Rows are points. Each copy is the shape, with its points in the same order, stretched, turned, moved and blurred by noise. Say if it was mirrored as well.

Shape (5 x 2)
-22; -27
-29; 55
10; 49
28; 30
10; 0
Copy 1 (5 x 2)
-35; -20
-12; 49
23; 37
36; 16
10; -2
Copy 1 is: only turned
Copy 2 (5 x 2)
-23; 7
11; 77
39; 37
39; 2
5; 0
Copy 2 is: only turned
Copy 3 (5 x 2)
28; 34
-54; -3
-34; -35
-11; -36
12; -6
Copy 3 is: mirrored
Copy 4 (5 x 2)
6; 41
-56; -25
-15; -47
19; -45
21; -2
Copy 4 is: mirrored

Shape (8 x 3)
2; 13; -19
24; -24; -32
2; 51; 44
1; -16; -40
-33; 39; 14
0; -19; 26
-44; 52; -9
32; -16; 1
Copy 1 (8 x 3)
18; -33; 14
36; -21; -37
8; 28; 74
20; -44; -19
-19; -22; 75
-14; 27; 3
-14; -57; 83
31; 19; -16
Copy 1 is: mirrored
Copy 2 (8 x 3)
18; 7; -7
29; 19; 32
2; -66; -47
26; 43; 24
-11; -14; -32
-2; -15; 20
-13; 7; -44
24; -15; 16
Copy 2 is: mirrored
Copy 3 (8 x 3)
8; 10; -29
54; 5; -13
-47; 25; 6
35; -5; -28
-39; -5; -22
8; -13; 17
-38; -6; -49
25; 9; 15
Copy 3 is: only turned
Copy 4 (8 x 3)
23; -12; -3
-3; -56; 13
52; 61; 44
-5; -43; -15
27; 57; -10
-17; 19; 35
40; 48; -40
4; -28; 45
Copy 4 is: only turned

Shape (10 x 4)
-22; 44; 34; 12
6; 48; -4; 22
27; 62; -24; -69
-28; -23; -63; -28
30; -45; 4; 28
-28; 18; -5; 8
-2; -15; 51; -12
-5; -32; -4; -4
0; 6; -9; 42
-18; 13; -27; 16
Copy 1 (10 x 4)
45; 12; 4; 47
10; -8; -16; 51
-12; 50; -74; 32
-19; 43; 1; -34
18; -37; -14; -30
23; 17; 15; 17
62; 10; -18; -7
22; 10; -7; -31
4; -23; 11; 16
1; 10; 11; 17
Copy 1 is: only turned
Copy 2 (10 x 4)
-71; -36; 54; 8
-27; -61; 42; 8
44; -1; 96; 13
23; 20; -20; -52
19; -20; -49; 34
-38; -23; 19; -19
-40; 11; 8; 39
-2; 9; -26; 7
-30; -56; -14; -1
-17; -34; 2; -26
Copy 2 is: mirrored
Copy 3 (10 x 4)
-3; 6; 54; -2
10; 41; 44; -11
51; -14; 12; -58
56; -11; -32; 42
-34; 35; -26; -3
17; 7; 26; 22
-40; -22; 5; -11
-7; -3; -16; 13
-4; 53; 10; 16
20; 25; 11; 24
Copy 3 is: mirrored
Copy 4 (10 x 4)
-54; -43; 40; 15
-4; -48; 30; 46
17; 16; 83; 75
-5; 77; -47; 35
26; -8; -18; -25
-34; -1; -6; 24
-25; 4; 30; -34
1; 26; -11; -9
3; -33; -13; 12
-17; -6; -12; 36
Copy 4 is: only turned
